Each row of a before or after table is a point. The points were changed in one or more steps. Then noise was added and the rows were shuffled. The steps act on how far a point lies along the listed directions, d1 being the first. What was done? A step turns or swaps two directions, mirrors them in a line or flattens them onto one, adds a multiple of one to another, or multiplies one. Angles are multiples of 10 degrees, from the lower direction toward the higher: turns from -170 to 170, lines from 10 to 170 but not 90. Use the fewest steps. Two steps may share a direction if one is a turn and the other turns, adds or multiplies; they go together, in the order done. Otherwise the lowest direction goes first.
(in the rows, 128 means zero)

Directions:
(1): [155 160]
(2): [160 101]
Before, 10 rows:
[[168 166]
 [ 68  70]
 [ 94 165]
 [150 111]
 [ 79 123]
 [178 145]
 [116  94]
 [ 73 118]
 [170 122]
 [169 158]]
After (10 x 2):
[[138 122]
 [149 110]
 [ 88 158]
 [121 137]
 [100 150]
 [138 118]
 [153 103]
 [100 151]
 [147 108]
 [132 121]]
Steps: multiply d1 by 0

Directions:
(1): [ 73 150 135 130]
(2): [111  79 157 128]
Before (10 x 4):
[[110 133 126 133]
 [182 118 102 125]
 [126 132 119 120]
 [129 121 139 123]
 [120 103 135 125]
 [102 121 134 126]
 [153  91 137 121]
 [159 128 138 123]
 [ 87  36 174 116]
 [108 136 132 132]]
After (10 x 4):
[[135 119 138 122]
 [160   7 165 115]
 [111 118 133 126]
 [109 137 130 131]
 [136  95 133 124]
 [156 129 140 123]
 [172  83 132 121]
 [169 122 103 125]
 [121 136 121 121]
 [108 134 126 134]]
Steps: add -0.7 times d2 to d1

Directions:
(1): [157 162 118  98 124  67 110 128]
(2): [165 118 192 137 121 136  93 140]
(3): [105  84 126 138 166  96  92 100]
Before:
[[ 98 100 123 147 139 157 131 121]
 [164 162 133 124 106 130 153 152]
 [126 105 160 143 146 121  99 120]
 [145 153 132 112 113 119 114 136]
 [138 158 118 115  97 129 136 138]
 [118 103 107 122 144 109 119 109]
 [160 176 114 101 106 104 133 123]
 [116 132 103 126 137 117 137 114]
 [104 111 123 134 134 145 144 134]
 [150 159 125 113 124 120 135 127]]
After, 10 rows:
[[111  65 119 130 177  71  72  86]
 [195 193 169 113  70 168 147 157]
 [107 127 104 116 136 110 139 129]
 [ 87 104  86 128 160  99 118 103]
 [152 155 152 123  94 164 132 150]
 [ 75  57 132 158 185 108  89  89]
 [191 210 147 120  55 194 203 193]
 [135 128 124 122 142  93 110 110]
 [169 193 141 111  59 169 162 168]
 [170 173 153 118 100 159 150 149]]
Steps: turn d1 and d2 by 80 degrees; multiply d3 by 3

Directions:
(1): [103 144 129 123  97 145 187 119 179  93 142]
(2): [ 78  72 103 126 122 147 146 167  99 123 110]
(3): [139 117  65 123 172 105 157 109 158 156 114]
(4): [161 164 133 105 156 180 156 168 117 132  98]
Before (9 x 11):
[[101  95  98 135 119  87 128  91 151 117 137]
 [100  93 134 136 107 148 126 142 111 105 121]
 [112 120 134 107 130 153 157 173 122 112 115]
 [153 120 144 126 135 162 131 177  87 130 110]
 [109 119 161 121 103 147 139 156 112 117 134]
 [182 161 140 113 164 133 102 130 100 143 128]
 [122 131 155 132 110 131 139 137 124 102 128]
 [103  83  69 118 159 100 124 106 128 154 110]
 [123 142 111 111 139 155 161 152 110 115 117]]
After, 9 rows:
[[ 91  63  64 109 169 133 128 151  90 157  85]
 [ 56  48 110 136  99 157 144 166  97  98 111]
 [ 95 109  96 115 133 148 161 157 100 115 116]
 [143 114 141 114 139 198 156 214  72 124  91]
 [ 67  70 111 111 120 148 165 184 110 108 112]
 [ 77  87 145 123  93 144 152 160 114 111 134]
 [ 88  74  90 141 116  73 118  86 145 122 140]
 [107 115 146 138 101 116 140 124 134  99 137]
 [241 233 173  96 182 166 110 138 108 143 118]]
Steps: add -1.5 times d1 to d4; turn d1 and d3 by 20 degrees; multiply d2 by 2.5

Directions:
(1): [125  83 125 114 109 112  87 136 156 144 141 174 192 148 101 103 147  84]
(2): [121 117 131 122 161 183 129 125 126 173  84 143 159 145 198 131  93 116]
(3): [174 135 175 135 121 183 120 135 150 139 134 140 124 128  94 205 147 115]
(4): [ 82 161 143 138 123 123 172 106  78 125 169 186 151 156 138 154 146 124]
(5): [150 149 138  93 110 109 110 142 148 167 158 187  85  84 171 116 130 148]
(6): [198 163 100 134 124 160 153 132 137 105 150 125 157 157 152  81 168 140]
Before, 9 rows:
[[134 140 123 154 111 134 122 139 134 136 149 134  97 130  72 181 139 112]
 [ 69 101 156 119 127 133 113 110 120 163 116 171 142 117 147 153 113 107]
 [162 166 134 143 123 151 130 132 135 116 180 191 176 140 121 115 194 127]
 [ 70 116 128 134 133  82 129 113 125 114 134 154 136 133 114 123  99 118]
 [127 157 157 107 123  96 101 137 129 157 149 153  69  94 103 167 117 154]
 [122 118 154 135  98 143  94 152 147 121 123 141 145 126 101 169 154 115]
 [221 108 116  83 114 101  65 175 200 157 108  65  34  18 142  84 111 195]
 [117 152 145 134 157 156 170  96  99 144 115 152 166 148 136 136 122 123]
 [109 120 136 126 113 144 134 140 128 160 160 179 181 158 116 166 132 117]]
After:
[[166 131 132 136  96 131 123 123 149  96 160 127 141 128  81 121 185 123]
 [115 150 145 104 111  74  99 134 126 153 171 182 101 111  94 141 134 140]
 [ 80 134 140 146 101 123 125 136 108 104 136 147 159 146 113 154 155 121]
 [185 161 148 134 147 174 155 113 135 131 120 122 141 131 110 141 143 132]
 [112 113 163 142 158 189 101 129 137 163 109 177 186 136 136 169 131  98]
 [146 115 133 140 126 113 109 132 170  96 126 105 116 119  73 138 118 121]
 [ 49 109  84  77 112  11 115 133 101 170 156 187 122  76 205  16 101 171]
 [ 86 144 120 153 119 120 137 127 105 144 150 157 103 137  98 177 125 112]
 [143 121 134 140 113 160 136 145 140 135 155 139 180 165  84 172 147 119]]
Steps: turn d1 and d5 by -40 degrees; swap d2 and d6; mirror d3 and d4 in the line at 40 degrees
